Each row is a point. The points of each table are mixes of a few directions, plus a little noise. How many directions does each table use, and how many do they share? Where both have some left over, give the other angles between the two spaces (their principal angles), to ten degrees, smallest first.

First, 6 rows:
[[-10 -30]
 [ -9 -29]
 [-18 -51]
 [ 26  73]
 [-12 -32]
 [ 21  69]]
Second (5 x 2):
[[-10 -32]
 [ 25  76]
 [-25 -77]
 [  4  12]
 [  6  19]]
Directions: first 1, second 1, shared 1

First (9 x 6):
[[-14  55 -37  36 -22 -28]
 [-29  18  22 -12  39  41]
 [ 10  -3  -6  30 -15 -43]
 [ 22 -25  -9 -29 -24   4]
 [  2  -7  23 -75 -15  -9]
 [ 22 -61  18 -28  19  55]
 [ 19 -27 -22  67   6  11]
 [-50  95  -7   5   0 -34]
 [ 17 -45  20   6  12   2]]
Second:
[[ -4  24 -37  42  -4  17]
 [ 30 -68  57 -18  -3 -71]
 [-20  13  37 -71  10   1]
 [ -1  12 -30  22   0  34]
 [ -1  -3  -9 -19   6  48]
 [ 27 -47  20  21  -7 -50]
 [-40  79 -13   9  -2 -24]
 [  9 -11 -25  14   2  45]]
Directions: first 4, second 3, shared 3

First, 9 rows:
[[  4  -2  36  11  18 -12  26   8  23   8  40]
 [ -1 -79  -8  45  -9 -70   3 -35  20  61 -53]
 [-14  95  31 -42  -2  37  20  45  10   0 -19]
 [ 10 -43 -16   2  -5  -4 -22 -32  -9 -28   6]
 [ -2  31   7   8  13  12   5  19   2  -2  20]
 [ 14  25 -23  40   0  -2  -2  -8  -4  52 -27]
 [ 18   4  -9 -35 -16  30  15   2 -20  -5  38]
 [-32 -59 -24 -14   4 -13 -27   9 -27 -52  10]
 [  6  26   5 -12  -3  19 -17 -12   5 -31 -14]]
Second (11 x 11):
[[ 51  -1  19   7  31  37 -22 -15  17 -22  29]
 [ -5  40  12 -20  -7  17  -1   6   2 -17 -10]
 [ 58  14  59 -37  10  39  -2 -21  45 -20  -5]
 [  1 -63  35 -64 -14  -9  20  11  19   8 -29]
 [-33 -19 -42  -9 -27 -19  22  19 -43  23  17]
 [-52 -17 -22  43  30 -33 -33  30 -10  -8 -28]
 [ 20   9 -33  53  -4  -4   5 -30 -18  25  45]
 [ 30  29  47 -19 -12  12  15 -28  41   1 -21]
 [-27  37 -43 -15 -37   6  25  13 -46   8  24]
 [-50   1   4  24  10 -38 -14  18  10  -5 -52]
 [  4 -31 -29  37  18  -9 -11  -3 -16  11  29]]
Directions: first 6, second 5, shared 4; angles 50

First, 10 rows:
[[-39  15  -1 -11  33 -29  46   8  -1  44 -35  31  12  23]
 [ 27 -14  20  50 -49  -5 -76  -4  -3   0  17 -68   0 -43]
 [  0  47  12   6  21  -4  -1  -1   5   5  23  63 -15 -17]
 [-36  78  41  56  25 -66 -20   7   2  88 -10  58  -1 -40]
 [ -7 -84 -42 -58  -7  28  57   3  -6 -33 -43 -69  22  65]
 [ 18 -11 -25 -49  14  46  34  -4   4 -59  21  30 -12  25]
 [-14 -15   4  14  -9 -21  -3   3  -5  28 -26 -35  13   4]
 [ 20  25  10  14  -4  10 -28  -4   4 -17  34  25 -15 -26]
 [ -2 -59 -36 -54   0  30  51   0  -3 -37 -25 -36  14  52]
 [ 33  18  17  31 -25  12 -59  -6   2 -21  44  -2 -17 -42]]
Second:
[[-60   9  -5  21 -24 -95  17   6   0  39   6   2  14 -16]
 [ 19 -22   0 -14  21  43   7   1  -3   5 -45 -31   8  32]
 [-20 -84  -6 -17 -74 -20  -7   5 -31   0  28 -56   2 -36]
 [  0  34 -28  10  14 -24  17  -7  34 -43  -1  -4  11  38]
 [-16  24 -41  12  -4 -54  24  -7  37 -49   5 -19  18  39]
 [-14 -22  -2  -2   2  -9  15   4  -6  26 -37 -31  15  19]
 [ 45  33  48  -4  13  73 -49   0 -24   8  57  90 -47 -69]
 [ 47  29  34  -7  50  86 -22   0  -8  15 -14  49 -22  -6]]
Directions: first 3, second 4, shared 2; angles 60

First (10 x 24):
[[ 53  -5  10 -21 -20  -2   7  14 -21  -6 -11 -17  24  33 -14 -53  12 -15
  -18 -10 -24  18 -20   2]
 [-42 -17  34  60  24  -8  12 -33  23 -34  13 -32  -8  -5  22  78  25  20
   70  88 -12  25 -50  11]
 [ -6 -52  18  41 -21  19 -30  41  14 -42 -52 -60 -41 -30  31  17 -24 -32
  -58  18 -17  -8 -31  39]
 [ 25  44 -24 -48   3 -13   7 -11 -27  40  20  68  23  14 -32 -45  16  17
    5 -50  24 -13  40 -39]
 [-35  14  28  45  35 -22  18 -53   7 -18  29  18   4   0   4  71  52  42
   95  80   6  18 -39 -19]
 [-14 -24 -17  -9 -11  23   2  21  25   4   1 -54  -3   1  16  -3 -55 -28
  -31 -18 -17   8  17  36]
 [-43 -14 -25   3  -1  21 -17  18  29  11  -5 -16 -31 -34  21  25 -55 -17
  -37 -27  14 -23  38  23]
 [ 39   5  14 -17  -4  -9  30 -14 -12  -4  20 -23  43  52 -15 -32  23   1
   35  21 -32  41 -29  -1]
 [ -2  41 -18 -19  11 -15 -12 -11 -22  29   4  88  -8 -22 -22  -8  23  25
    0 -37  44 -38  38 -44]
 [ 25   9 -23 -35 -18   5 -18  28 -17  20 -19  28  -5  -8 -13 -51 -17 -14
  -59 -64  14 -27  36  -9]]
Second:
[[-36 -39 -28  11  30  32  -3 -11  13  -8  10 -11  19   8 -11  81 -23   1
   11  31  -6   7  59  33]
 [ 23  -8  13   2 -12  -3  -3  12  -8 -12 -17 -13  -2   6   0 -22   9  -9
  -16   3  -9   4 -23   2]
 [-42  -8 -26   2  27  17   4 -19  16  12  26  11  11  -1  -7  60 -21   9
   23  12   9  -2  53  11]
 [ 49  26  35  -6 -35 -33  -2  19 -19  -5 -24  -2 -17   0   9 -88  29  -8
  -24 -24  -6  -1 -73 -24]
 [ 65  -7  39   4 -37 -15 -11  33 -27 -30 -42 -27  -5  12   6 -74  28 -21
  -42  -2 -25   9 -72  -2]
 [-86  14 -52  -6  49  17  13 -41  34  40  57  37   9 -15  -5  91 -37  28
   54   2  35 -12  93   1]
 [-45  13 -25  -4  26   4  10 -23  19  21  31  23   2  -9  -1  43 -18  15
   28  -4  21  -9  46  -2]
 [ 68  10  42  -1 -43 -28  -5  29 -25 -20 -38 -19 -16   7  11 -95  33 -16
  -36 -16 -19   3 -81 -16]]
Directions: first 4, second 2, shared 1; angles 50

First:
[[-21  21  14   7  23   8  -7   1 -14 -30  12  -3  16  -4 -14   6  11  33
    8 -11  -4  15 -14  49   2 -21  27  22 -29  14  -6  -1]
 [  4  11   9   3  11  20 -27  -3  -2 -27  28 -23  -7 -28   0  29  14 -22
    2  -8 -16   2 -18  31  17  -6  40  27   9   2 -22   6]
 [  0  19  19   2   4  19  -7  15 -17 -29  12 -16   0 -34 -10  22   2 -15
    9   2   3  14   8  29  18  -9  40  25   7   0   4   4]
 [ 41 -47 -23  -7 -25  13   4  -1  59  33 -26   8 -38 -18  43  -1   9 -95
  -36  42 -18 -39  -8 -67  22  60   1 -29  60  -8 -15  -3]
 [ -5  24   4  -7 -17 -34  -9  -8 -61  13  34 -23  12  28 -33   6 -37  53
   39 -48  29  25  37  -9 -34 -47 -55   4 -11 -26  25  13]
 [ 18 -57 -44  -3  -9 -15   6 -28  72  56 -30  32 -21  41  44 -35  14 -29
  -41  22 -26 -48 -34 -66 -10  51 -47 -52  16   6 -28 -10]
 [ -4  10  -3  -9 -26 -43  16  -1 -47  33   3   0  13  41 -26 -18 -43  54
   28 -30  38  18  49 -36 -39 -30 -75 -19 -12 -23  41   6]
 [-18 -22 -12  15  45  27   1 -12  70 -19 -26  35   2   2  32 -20  54  -4
  -43  32 -45 -28 -73  41  21  34  50  -3 -29  45 -46 -18]
 [-14  41  36  -1  -6   3  22  36 -59 -30  -5  -9  20 -28 -37   9 -25  24
   31  -2  39  41  53  29   4 -32  20  25 -11  -9  49   3]]
Second, 11 rows:
[[  9   8   2 -17  10  -7 -35 -10 -30  13  31 -15   1   9 -17  13 -11  28
    8 -16   2   8   4   5 -14 -41 -18  -6  12 -30 -18  -3]
 [-15 -47 -32   6  24  -8  34 -14  79  33 -65  71   7  50  38 -64  30  24
  -53  45 -24 -38 -47 -21  -8  45 -22 -54 -34  34 -20 -28]
 [ 16  42  27  -8 -18   5 -37   9 -71 -26  62 -60  -6 -38 -34  57 -27 -13
   45 -39  20  32  40  18   4 -46  15  42  29 -35  13  22]
 [ 14  27  15 -17  -1  -5 -43  -3 -56  -2  53 -39  -2 -10 -29  38 -21  15
   26 -31  12  21  21  13  -9 -54  -8  17  23 -39  -8   8]
 [-19  -2   9  40 -32  22  72  29  41 -45 -47   6  -6 -44  29  -9  13 -78
    5  20   3  -5  12  -6  38  83  54  37 -15  60  53  20]
 [  2   4   1  -2   1   0  -7  -1  -6   2   7  -4   0   0  -3   4  -2   4
    3  -4   2   2   2   2  -1  -7  -2   1   4  -4  -3   0]
 [ -8   2   5  17 -16  11  32  15  13 -22 -19  -1  -3 -23  11  -1   4 -38
    4   6   2   0   9   0  18  35  26  20  -6  27  25  11]
 [ 22  37  20 -27   1  -7 -67  -6 -82  -1  77 -56  -2 -10 -43  53 -31  27
   36 -45  16  31  30  18 -15 -81 -14  21  33 -60 -15   9]
 [ -7 -46 -37 -14  39 -19  -4 -29  56  58 -42  66  11  73  24 -59  23  64
  -54  35 -25 -34 -53 -17 -26   2 -49 -72 -24   5 -47 -37]
 [-11 -16  -8  14  -3   5  34   5  38  -3 -35  24   0   3  21 -24  14 -16
  -16  21  -8 -13 -12  -8  10  41   9  -7 -16  31  10  -3]
 [ -5  -6  -2   8  -4   5  21   5  18  -6 -18  10   0  -4  11 -10   6 -15
   -5   9  -2  -6  -3  -4   7  23   8   1  -7  16   9   1]]
Directions: first 4, second 2, shared 1; angles 40

First, 10 rows:
[[-13 -24 -16  -3  -8 -15 -40 -48  -5   8  26   1   9 -18  12  -5 -28  17
   28  -1 -16  -9 -24 -49  -9  29  15 -10   9  24   0   7]
 [ 10  26  19   3  11  16  53  45   4 -11 -40   8 -14  11 -14  10  40 -16
  -20  -6  12  12  33  38   0 -29 -10  22  -6 -22  -6  -7]
 [ 13  27  18   1  10  16  49  55   7  -8 -32   0 -11  21 -14   5  33 -17
  -29   0  17  11  28  53  11 -34 -16  16  -8 -25  -2  -9]
 [  4   8   5   1   2   3  10  14   2  -1  -4  -2   0   7  -3   2   5  -6
  -10   2   5   1   5  16   5  -9  -4   1  -3  -7   0  -3]
 [ 12  15   8  -5   3   6  15  38   5   0  -5 -10  -1  22  -7  -2   5 -12
  -25   6  15   4   7  44  15 -22 -14  -7 -10 -16   3  -4]
 [  5 -12 -14 -10  -8 -13 -48  -4   1  16  46 -23  13  15   9 -15 -48   1
   -8  16   6 -10 -35  11  25   9  -7 -39  -4   6  15   5]
 [ -5 -26 -22  -9 -10 -21 -62 -37  -2  14  52 -15  15  -4  16 -14 -54  13
   12  12  -7 -12 -42 -26  11  25   5 -34   2  19  11   8]
 [-23 -34 -17   6  -9 -13 -36 -80 -11   1  15  20   7 -42  16   6 -12  26
   51 -11 -33 -11 -16 -92 -36  46  29   9  17  35  -9   9]
 [-17 -11   3  14   1   3  19 -42  -7 -11 -28  29  -8 -37   2  16  31  14
   35 -20 -23   2  19 -60 -40  21  25  38  14  17 -17   2]
 [ 17  29  17  -2  10  16  42  61   6  -6 -27  -5  -8  27 -14   4  26 -20
  -34   3  22  11  25  64  18 -36 -19   7 -11 -28   2  -8]]
Second, 9 rows:
[[ 31  19  -2   8  14 -10   9  17  11  25 -12 -23  23  17  13   1   4  39
    7  11  16   2  17  35  17   2  16 -11  33  17  18   2]
 [ -8   3 -37 -20   8   3  19  24  19  18   5  -6 -19  19 -17  -2  -5 -34
  -17  18  11   1 -23  -3   6  -6 -20  -5   2 -10  16 -13]
 [  4  -2  95  38 -40  12 -81 -47 -48 -78  10  40  29 -55  26  -5  -3  48
   23 -23 -46 -14  22 -12 -33   0  31  25 -53  23 -65  51]
 [ 34 -15  44  12  -6 -26   3 -25 -32   9 -13 -39  48  27  22  -7  -4  44
    4 -41  22  14  60  51  28  17  27 -38  14 -15  20 -18]
 [-13  -5  -6 -31   9   0  -2  13  10 -12  -7  36  -4  -3 -19  -3 -13 -25
    4  14 -10 -17 -23 -41 -34  17  -4  16 -24   7 -16  -8]
 [-28 -12 -14 -12   7   6  13   8   3   0  15   4 -25   0 -10   4  -2 -39
  -16  -7   4  -1 -21   1   8 -11 -29  -4 -13 -25   1 -16]
 [ 22   9 -55  10 -25   2  17 -11  13  36  -7 -42 -11  24 -12  -8  11  -8
  -11  23   7  31   5 -16  13  -3  11  -6  34   5  40   7]
 [-20   0 -22   6  18   5  22 -10  13  12  -7  14 -19 -22   2  15  20   2
   20  -2  -6  -4  -9 -26 -11   2   0  20  25  10  -2  -3]
 [-22   3  -3 -12  14  10   0  27  10  -9  18  16 -19  -5  -6   4  -7 -27
  -13   7   1 -14 -30  12   5 -17 -30   3 -19 -11 -12  -4]]
Directions: first 2, second 6, shared 1; angles 70
